Rows are points. A path goes straight from each point to the next, and from the last back to the first. The post is the endless flat space through its rows: a point in 2 columns, a line in 3, a plane in 4, and so on, so that a path can go around it. How many times does the path go around the post? Going back the other way cancels.

Post:
array([[-40, -39]])
Path, 25 rows:
array([[-218,  151],
       [-333, -157],
       [ -72, -270],
       [ 254,  -92],
       [ 229,  162],
       [  10,  193],
       [-140,   -9],
       [-217, -223],
       [ -27, -123],
       [ 385,  -49],
       [ 165,  283],
       [-197,   21],
       [-176,  -77],
       [-341, -296],
       [ 113, -288],
       [ 164,    9],
       [ 103,  190],
       [-111,   62],
       [-184,   28],
       [-155,  101],
       [-402, -190],
       [ -83, -135],
       [  71,  -39],
       [ 223,  234],
       [ 187,  218]])
Times around: 4

Post (3 x 4):
array([[ 111, -133,  -58,  -32],
       [  15,   54,  244,  325],
       [   9,  107,  140,    0]])
Path, 22 rows:
array([[  89,  202,   93,   -4],
       [  -4,  137,   33,   66],
       [-142, -184,  -82,   60],
       [  28, -151,  188,  271],
       [ 179, -123,  265,  254],
       [ 207,  161,  -54, -210],
       [ -79,  163,  129,  401],
       [ -12,   46,  -87, -141],
       [ 152,  396, -177, -590],
       [ 178,   32,  110,  132],
       [ 160, -205,  250,  249],
       [-111,  -25,  120, -158],
       [-233,   -9,  111,  461],
       [  34,  220,    0,  115],
       [ 140,  167,   67, -116],
       [ 239, -231,  195,  177],
       [ -99,   -4,  373,  312],
       [ -79,  -26,  187,  420],
       [ -12,  258,  190,  156],
       [ 122,   64,   69,  -13],
       [ 222,   91,  139, -329],
       [  96,  262,  170, -287]])
Times around: 1

Post, 7 rows:
array([[  11,  278,  133, -131, -153, -125,  108,  -41],
       [ 105,  -37, -168,  -68,  133,  200, -208,   29],
       [-116,  -36, -120,  198,  154,  130,   40,  -68],
       [ 174,  165,  218,   31,  -23, -140,  172, -308],
       [ 141, -128,  135,  -64, -229,  -31,  216, -108],
       [  73,   86,  -98,  258,  126,  172, -196,  143],
       [ -80,  142,  -93,    0,   19, -174, -254,  136]])
Path:
array([[ 186,  -19,   89,  240,  116,   73,  224, -233],
       [  -1,   19,   96,   64,   10,  -80,  -67,  275],
       [ 427,  -24,  432, -293, -554,   46, -103,  161],
       [  66,  -24,  -19,  148, -258,   17, -101,   64],
       [ 323,  -73, -164,  -25,   60,  614,  -87, -252],
       [ -81,  302,   -8,  134,  199,  157,   -9, -139],
       [-116,   92,  -60,  299,  644,  272,  129, -426],
       [ 141, -255,   12,  229,   60,  131,  197,   51],
       [ 360,  230,  -15, -110, -260,   16,   32,  134],
       [ -68,  318,   82, -224, -302,   -6,  241, -159],
       [-198,  534,  193, -191,  -87, -136, -161,   -8],
       [  92,  230,  -12, -112,  237,   97, -306,  234],
       [ -48,  170, -124, -213,   40,  -19, -120,  143],
       [ 227,  -34,   -3,  484, -100,  305,  235,   61],
       [ 311,  -82, -107,   58,  -30,   53,   34, -375],
       [ 285, -219,  -15, -139, -141,  182,  336, -138],
       [  55,  -36,  -41,   14,  165,  -25, -151,   70],
       [-270,  193,  172,  -15,   69, -340, -169,  -78],
       [ 267,  -91,   58, -246, -239, -167, -272, -196],
       [   4, -109,   71,  295, -208,  -74,  223,  -96],
       [ 131,  156,  -57,   96,  -21, -240,  -70,   85],
       [  35, -154,  -77,  304,  311,   95, -123,  -28],
       [-279,  169,   -7,   92,   76,  -39,  -50,  114],
       [  23,  117,   23, -267,   38,  296,  -21,   -2],
       [-491,   13,   73,   52,  200, -357,  231, -151],
       [  99,  193,  337,  -77,  -60,  -64,  377, -437],
       [ -35,  174,   96, -187, -327, -247,  -88,  113],
       [ 263,   88, -134,   67, -222,  171,  -14,   40]])
Times around: 1

Post, 8 rows:
array([[ 139,  -34,   52,  215, -177, -161,   18,  229, -157],
       [ -28, -313,  -96,   59,   86,  285, -210, -254,   89],
       [-255, -295,   19,   44,  134,  303, -187, -178,  -22],
       [ -20,  165,  -94,   93,   23, -330, -136,   29, -123],
       [-301, -199, -301,   80,  107,  210, -250,  -98,   64],
       [ 167,   85,   18,  -95, -355, -191,   23,  212, -168],
       [ 166,  -73,   -1,   38, -239, -314,  304,  199,  -98],
       [-122,   29,    2,  106,  -32,  -84, -171,   43,  102]])
Path, 27 rows:
array([[ -80,   14, -342,  153, -192,  -59, -210,  -11,  247],
       [ -11,  181, -188,   45,  -88, -300,  158, -106, -300],
       [-161,  -28,   -7,   94,   40,   48,   95,  125,   79],
       [ -17,  237, -244, -305,  -98, -700,   77,  297,   81],
       [ 160,   99, -171, -598, -169, -185, -105,  -61, -265],
       [  -3,   -9, -457, -292,  -82,  -60,  -10, -145,  112],
       [-226, -158,  -61,  545,   88,  317,   31,   40,   87],
       [ -22,  221,  157,   30,  -61, -157,  144,  199,  145],
       [  92, -127,  216,   87,  205, -135, -285,   73,  -97],
       [-199, -286, -406,   -9,   69, -220,  -49, -125, -165],
       [-302, -282,  -22,  283,  105,  403, -263, -202,   51],
       [  75,  219,   65,  -81, -117, -118,  113,   47, -166],
       [ 175,  -61,   23,   79,  -60,  140,   -3,  -69, -123],
       [-123,  126,   94,  -44,   45, -110,  185,  -87,   91],
       [  54,  -99, -110, -340,  -69,   39,  -53,   94,  -40],
       [-191,    0, -289,  -77, -150, -218,  -70,  197,  121],
       [-276, -179, -110,   91, -303,   48,  -26,   25,   32],
       [-117,  146,  -18,   31, -208, -138,   -2,   98,  139],
       [ 172,   55, -282, -215,  128,  -39,    9,   -4, -339],
       [ 316,   19, -268,   67, -135, -527,  122,  303,  -86],
       [-175,  -14, -493,  267,   13, -417,  -34,  298, -327],
       [ 102, -128, -181,  158,   67,  -36, -278, -391, -217],
       [-125,  323, -107,   95, -271,  146, -249,  216, -222],
       [ -91, -185,   70,  163, -138,  173,  218,   51,   72],
       [ 171,  165, -325, -206,  -22, -388,   25,  188, -174],
       [ -87,  -15, -140, -132,   34, -116, -209,  114,  -18],
       [ 173, -376, -486,  238,  -58,  150, -225,  -48,   -9]])
Times around: 4

Post, 11 rows:
array([[-107,   55,  208,  129,  -43,  150,  174, -205,  -44,  106, -273,
         -39],
       [ -11,   49,   77, -113,  200, -174,  175,  148,  293,   98, -222,
        -391],
       [ -55,   54,  -68,   45, -181,   29, -215,  -65, -143,   -7,   37,
          42],
       [-130,   43,  299, -113,  228, -215,  329,   57,  174, -147,   41,
        -249],
       [ -58,  171, -151,   -7, -171,  153,  178, -217, -234,   97, -146,
          37],
       [-124, -106, -232,  -27, -186,  181, -110,  -51,   44,   11,  312,
         -73],
       [ 133,   -3,  -71,  167, -160,   96,  -53, -139,  -11, -197,  115,
        -190],
       [  63,  -74,   -9,  -69,  273, -319,  219,   35,  308,  208, -262,
        -194],
       [ 113,  238,   94,  121, -276,   66,  165, -264,  -45,  278, -346,
          68],
       [-104,  -62, -194,  297, -147, -102,  -60,   26,  -20,  109,  238,
        -133],
       [-150,   92, -295,  137, -301,   72, -107, -109,  -12,   29,  -56,
         160]])
Path (24 x 12):
array([[ 123, -416, -179, -178,   89, -252,  232,  -14,  324,  132,  176,
        -299],
       [ -81,   47,  165,  244, -179,   43,  201,  -93,  125,  -97, -149,
        -313],
       [ 274,   14,   23, -233, -166,  209,    1, -159,  122, -219,  244,
        -504],
       [-204,  -52,  -16,   17,  127, -110,  170,  300, -104,  162,   95,
        -544],
       [-187, -115,  -80,   -2,  -89,    0,   16, -183, -145, -204,  324,
        -153],
       [-568,  193,  285,  200, -162,  146,   67,   -7,   31,  164,  133,
         -65],
       [  60,   50, -223,  373, -241,  138, -366,   85,  220,   80,    4,
        -116],
       [ 413,  344,  -88, -372, -108, -138,   97,  241,  337,   29, -470,
        -171],
       [ -13, -264, -343,   61, -273,   23,  -21, -204,  -18,  168,   97,
          77],
       [ -24,  101,  -97,  236, -148, -384, -376,   93,  226,  132, -274,
        -112],
       [ -24,   41,   51,   97, -172,  233,  287, -250,   58,   69,  147,
        -254],
       [-397, -130,  183,    6,   -1,  151,  560, -251,  130, -256,  149,
        -246],
       [  41,  -54,   23,  -41,  -33, -136,   93,   85,  217,  -35, -201,
        -126],
       [ 322, -205,  230,   68,  -29,  -13,   51,   42,  172,   19,   71,
        -475],
       [-337,  -52,  -64,  352, -411,  295,   -9, -238, -217,  -92,  197,
        -218],
       [ 242,  354, -226, -195,  -62,   95,   64, -175,  182,  -73, -176,
        -362],
       [ 121,   30,  305, -158,  -32,   46,   64,  -70,  237,  262, -152,
        -346],
       [  26,   39,   38,   22,   83, -406,  296, -102,   93,   77, -386,
         126],
       [-197,  -55, -263,  -14, -210,   -6,  244, -160,  186,   -7,   14,
          98],
       [ 131,   13, -301,   77,  -83, -199,  -32, -158,  220,   82, -111,
         -49],
       [ -90,  244,  291,   42,  103,  -57, -101,  -54, -287,  351, -404,
         -58],
       [-228, -141, -113,  272,   73, -156,  -90,   34,  331, -110, -244,
        -125],
       [ -98,  -77, -117,   58, -113,  -66,   88,  -74,  110,  251, -267,
        -149],
       [  68,   99,   28,   20,   80, -151,  -32, -242,  188, -229, -438,
         -40]])
Times around: 1
